Rows are points. Each copy is the shape, with its points in the same order, stretched, turned, moved and blurred by noise. Say if it was mirrored as well.

Shape:
[[ 60  39]
 [-39  12]
 [ -2 -14]
 [ 63 -31]
 [ 20   2]
 [  1  39]]
Copy 1:
[[-26  34]
 [ 53 -15]
 [ -2 -26]
 [-75 -25]
 [-10  -8]
 [ 34  20]]
Copy 1 is: mirrored
Copy 2 (6 x 2):
[[ 45 -47]
 [  8  36]
 [ -7  -2]
 [ -6 -49]
 [  3 -23]
 [ 34  -1]]
Copy 2 is: only turned
Copy 3, 6 rows:
[[ 95  42]
 [ -2 -30]
 [  2  23]
 [ 31  95]
 [ 31  31]
 [ 51 -12]]
Copy 3 is: mirrored
Copy 4 (6 x 2):
[[ 98 -14]
 [-41  39]
 [-20 -19]
 [ 44 -93]
 [ 19 -22]
 [ 26  35]]
Copy 4 is: only turned

Shape, 10 rows:
[[-60  32 -36 -55]
 [ 50  -9  25 -15]
 [-53 -70 -68 -21]
 [ 58  -2   7 -19]
 [-48  -5 -33 -37]
 [ 43  35  -2 -18]
 [-49 -10  -6  11]
 [ -1  23 -34   4]
 [ 75  20  12 -10]
 [-59 -49 -76  11]]
Copy 1, 10 rows:
[[-49 -21 -23 -71]
 [ 61  16  -4  -7]
 [-42  21 -73 -15]
 [ 62   3 -16  -9]
 [-35   0 -36 -42]
 [ 46 -19  -3 -24]
 [-26   4  -8   3]
 [  4 -27 -19 -12]
 [ 80 -14  -3  -5]
 [-44   1 -63   2]]
Copy 1 is: mirrored
Copy 2 (10 x 4):
[[ -85  -42  -16  -27]
 [ -10  -19   53   40]
 [  14  -62 -101   20]
 [ -26  -17   52   59]
 [ -41  -45  -35  -13]
 [ -66    3   67   45]
 [   1   -9  -21  -29]
 [ -55   12   19   33]
 [ -45    6   83   70]
 [   6  -23  -92   21]]
Copy 2 is: mirrored
Copy 3, 10 rows:
[[ -34  -61   11   37]
 [  22   18   32  -32]
 [  53 -102   -3  -57]
 [  26   11   51  -20]
 [ -14  -67    2   -9]
 [  14   27   39   24]
 [ -21  -17  -40  -29]
 [   9  -11   -5   26]
 [  24   33   44   -1]
 [  45  -85  -36  -25]]
Copy 3 is: mirrored

Shape, 12 rows:
[[  4  65   0  23  -6 -19 -23  -5]
 [-13  69 -11 -22  -2 -52 -36  24]
 [-11  10  13   5   8 -29 -13  27]
 [ 45 -26 -14  16 -22   9  28  68]
 [ 36 -17 -19 -35 -14   2  18   6]
 [ 15  23 -55 -18  50 -11 -18  -5]
 [ 33   3 -10 -23  22  14 -37  38]
 [ -5   7 -37  11 -33 -32 -45 -23]
 [ -3  17 -81 -19  51  40 -27 -14]
 [ 49  -5   5 -42  31  29   0  32]
 [ 15  58 -36  44 -15 -65 -51   4]
 [ 29 -22 -31 -48  71  17  -8 -21]]
Copy 1:
[[ -4  20   7 -29 -24  -4  30 -10]
 [ 26  70   7 -11 -17   6  39   0]
 [ -3  36  -5  -1  24   4 -13  14]
 [  0   7  71  26  65 -29 -25  23]
 [ 28   0  33  29  38   8   5 -32]
 [ 70  -1 -15  24 -34   4  42  -5]
 [ 24  29  43  68 -27 -15  -3 -15]
 [-41   5 -19   8  24  27  64   8]
 [ 67 -29  12  54 -72  41  60   9]
 [ 54  18  52  62 -20 -17 -31 -44]
 [-22  30 -22 -28   6 -29  69  19]
 [ 83 -19 -20  62 -34  13   2 -42]]
Copy 1 is: mirrored
Copy 2 (12 x 8):
[[   0  -77  -30   36   -3   -6   27   28]
 [ -35  -45   -9   56    5  -52   50   41]
 [   1   13  -14   30   -3  -10   40   13]
 [ -20   29  -27  -30  -20  -52   42  -61]
 [ -10   22   11  -33  -16  -80    7    8]
 [   5  -39   50   -8  -54  -30   27    5]
 [ -22    5   -3  -45  -41  -33   49   17]
 [  -9  -59   26    9   52  -11   14   17]
 [ -13  -45   58  -43  -71  -12  -21   -9]
 [  -8   33   -9  -58  -66  -63   33   19]
 [  -3 -121    0   48   37   -4   73    8]
 [  33   22   64  -57  -70  -38   10   26]]
Copy 2 is: mirrored

Shape:
[[-23 -33 -11   9  14  44 -35   1  21  13 -22]
 [-14  -8  -7  -5  39  -9 -28  20 -10  38  11]
 [  8  -4   9  29 -11 -16  34  12  15   4   1]
 [ 22   0  72  21   4 -22  -6 -46 -32   8  32]
 [-13   7  18 -12  16 -26 -17 -33  -7  17  13]
 [ 25   9   2   0   3 -14  14  11  -1   8  10]
 [  5 -22  -8 -18  13  38  11  18  46 -21 -25]
 [-13   6  23   5  49  16 -23  10  -4 -23   3]
 [  7  -6  22 -22 -13 -27 -21  24 -22  -1  -7]
 [  8  33  12   9  34 -26 -19   4 -18  20 -19]
 [ 15 -32  -5   7  23 -15  -8   3  -2 -63 -20]
 [ 20  25 -39  12  17  10 -34  38  32  -3  11]
 [-27   9  20  -8   5 -46 -40  -1 -12 -32   3]
 [-12  17 -17  -4  -5  -4  26   1 -28   0  -7]]
Copy 1 (14 x 11):
[[ -22  -11   -9   -3   17  -63  -53   -9  -22   17  -13]
 [  -2  -33    2   37  -25  -20   19  -33    1   28  -26]
 [  -2   27   35  -14   11    8   27   -3  -16  -48   12]
 [  22  -11   29  -16 -121   13   45   37    1   -6   -3]
 [  -7   16    5   30  -70    8    0   10   -9   24   -2]
 [ -14   -3    5   -8   -2   17   34    1    5  -16   -7]
 [ -46   37  -12  -45   62  -22  -19  -15  -16   12  -26]
 [  14  -19    7  -11    1  -24   22  -13   -2   52  -38]
 [  20    8  -28    3  -30    9   37   -6   30   -6   13]
 [  25  -31  -18   22  -14    9   37    4   -6   11  -18]
 [  12   -3   -8  -56   21   41  -25  -20  -10  -13  -18]
 [   0  -21  -15   29   67  -26  -20   -3   29    0  -46]
 [  51   33  -12   37  -45   15    4  -11   17   20   -1]
 [ -18   -3   31    9    7   11   17   -1  -19   -2   37]]
Copy 1 is: only turned
Copy 2, 14 rows:
[[-22  -9  32  -2 -14 -29 -31  21  26   2 -25]
 [ 37 -13  27   1 -38   0 -50   4  -5  15  16]
 [ 19   2 -25  29   5  -9  45  16  -9  -9  -7]
 [  2 -31  -8 -62 -23  74  28  48 -31 -19   2]
 [ -4 -17 -17 -20 -26  41 -15  26   0  37  25]
 [ 23   7 -14  13  -7  15  28 -26   1  -2   3]
 [-18  20  21  45   3 -21  40   0  50 -10  -6]
 [ -7  22   6  -1 -31  10 -25  28  31 -49  26]
 [ 19 -60 -19  -8 -18   2  18 -23  -4  -9  42]
 [  7 -11 -27 -18 -68  18  -9 -13 -15   0   0]
 [ 20  11 -28 -18  -7 -18  25  11  70 -18 -15]
 [  2  34  -2  36 -12   8 -34 -62  40 -18 -31]
 [ -7 -34 -57 -15 -23  30 -26  20  24  -6  50]
 [  5  24 -30  -9  -6 -30  10 -22  -9   2  29]]
Copy 2 is: mirrored

Shape:
[[  6  23 -74  -8 -33 -35   9 -31 -37  81 -34 -16]
 [ -1   9   8  19  17 -32   7  23  23 -22  11 -26]
 [ 26  24  16  29 -32  -8  12   8  57 -41  17  -1]
 [ 19   7 -48  88 -39  58   5  17 -12  17   2 -30]
 [ 37 -16  19  -2  24 -18 -10 -14  12 -12  20 -23]
 [ 15  31  17 -20 -25 -29 -88 -22 -22  12 -14  25]
 [ 32  -5 -93  -5 -12  48  13 -18  14 -11   7 -17]
 [-14  36 -49 -20 -30  11  15  16  -7 -38  25 -34]
 [ 33  13 -17 -24   7  33 -18  22  -4  -1 -37 -32]
 [-56   7  -4   1 -17  -6  14  21 -33 -35  -5 -22]
 [  5  25  12 -20 -38 -21  -4   6 -37 -39 -23  24]
 [ 35  11  -3  -2  -4  -5  -4  23 -38 -27  17 -38]
 [  5  28 -28   4  15   1  11 -21 -44  98   4  -4]
 [ 24  34  15 -19  16 -11 -16 -55  -9  25 -39 -38]
 [ 23  42   4  12  19 -20 -24   3 -25 -39 -25   2]]
Copy 1 (15 x 12):
[[-20  -6  65  41 -14  15 -53   7 -16 -52  -4 -35]
 [ 31  -1 -32  -5  18   3 -19  14  41 -19   4  22]
 [  9   2 -28 -48  37   5 -21  -6   1   0 -31  -4]
 [-34 -57  38 -33  -6  56 -26   9 -25 -15  -9  10]
 [ -1  12 -43  19  -8  20 -50  -6   4  -3  -4  34]
 [ 58  -4 -42  45 -64  11 -15 -34   8  -8 -43 -35]
 [-20 -13  54  -1   6  48 -48   5 -66  15  26   0]
 [ 59  -6  29  15  18  38  14  11 -14 -27  22  21]
 [ 31   4  22  -3 -56  21 -24 -17  -2 -24  21  30]
 [ 57   1  -5  15   8  18  61  -5  60 -36  18  15]
 [ 50  20 -34   7 -22  31  20 -42  15 -51 -12 -31]
 [ 38  -7 -21  26 -20  59 -29 -12  -9 -45  10  43]
 [-34  -2  17  37 -56  -5 -30  39 -36 -55   4 -36]
 [ 19  46  19  11 -63  15 -33   4  42 -30 -20  20]
 [ 64  15 -35  -3 -51  46 -22  -8  36 -41  -3 -14]]
Copy 1 is: only turned
Copy 2 (15 x 12):
[[ 107    3   69  -18  -30   68  -19   33  -59   19  -52   44]
 [   3  -31    1    9   35  -18   18   -3   45   36   41  -17]
 [  -3  -19  -23  -22   18  -68   -2   19   46   35   28   46]
 [  20  -93  -13   11  -46   -7  -94   -1  -58   29  -16   49]
 [ -27   20   -8    0   25  -31   11  -22  -26    6   56    3]
 [ -12    6   26   -2   15   42   18   77  -35  -85    0   13]
 [  26    1  -11   33 -109  -56  -21    8  -32   30  -15   68]
 [  35  -47  -36   31  -64  -15   52   37   18   71    4   43]
 [ -33  -31   12  -20  -68   15  -12   -3    0  -30   37   18]
 [  13  -66  -15    2   -7   -3   46   37   24   43  -30  -43]
 [ -33  -17   31  -24  -15    4   41   70   -6    4  -37   16]
 [ -40  -37   10   16  -18    7   24   15  -38   29   45   14]
 [  54   13   19    5   -5  104  -12   -9  -65   10  -35   20]
 [   1   35   18  -50   -9   63  -10    6  -24   22   24   -8]
 [ -58   -6   55   21  -17   15   11   50    7   13   23  -10]]
Copy 2 is: only turned
Copy 3 (15 x 12):
[[  -6  -75  -69  -38  -18   28 -103  -47  -30  -14   -7   12]
 [  22   20   14  -24    0   42   12   33   26   16  -10    8]
 [  30   33  -14   -7   -5  -11   72    5   14   34   37  -19]
 [  35   51  -23   10   59   19  -44   -8   49   -7   76  -28]
 [ -11   41   23  -11  -32   -4   -1   39    8    4   16    8]
 [ -42   20  -45   45  -60   -9  -20  -48    2    7    9    5]
 [  26   18  -17  -26   32  -12  -49   -9  -26   61   50  -14]
 [  70   -4  -12   -3   24   30  -31   -8    6   58   18   25]
 [  31   38  -36  -18   10    4  -54  -34   38   65   32   26]
 [  49  -10   26   -1   11   76  -20  -20   22   25    2   52]
 [  14  -19  -24   10  -24   26    6  -41   30   58   25   18]
 [  35   31   -4    3    1   30  -37   35   50   35   31   15]
 [ -48  -35  -28    8    1  -13 -121  -30   26  -55  -32   -4]
 [  17   22   -2   -9  -77   -7  -51  -51    7   -5    5   23]
 [  16   34    1    8  -27   34  -13   -5   55   45   -2  -19]]
Copy 3 is: mirrored
Copy 4:
[[  -2   31  -13   88   -8  -61  -56 -101  -26    5   23  -65]
 [  12   -2   11  -25  -20  -12    7    1    9   19  -53    4]
 [  18   23  -15  -16   -7  -51   17   41    4    6  -35    2]
 [  27  -28  -47   45   29 -110  -38    7  -45  -65  -48   -4]
 [  -7   33   -8    9  -15   15   26  -14   -7    4   -9   15]
 [   1   19   23   74  -11  -21  -27    4   29   42   59   29]
 [   9   27  -31   82    6  -41   16  -26  -40  -64   -5  -61]
 [ -26   33   25   30   -7   -3  -21   16  -16  -29  -43  -50]
 [   8   -7  -20   63  -67  -16  -14    0   36  -43    2  -10]
 [ -17  -24   18  -13   15   25  -34   36  -13   17  -44  -18]
 [ -27    4   -4   22  -24   -2  -17   45   -3   27   12   -6]
 [ -32   15   11   25  -33    6   -8    7  -14  -25  -24    4]
 [ -41    3  -19   62   11  -45  -35 -104   -2   14   12  -44]
 [ -12   42  -44   67  -31    0  -25  -50   20   26   -2  -14]
 [  -7   -7  -15   62  -38  -16   -8   25   10   34  -16    6]]
Copy 4 is: only turned
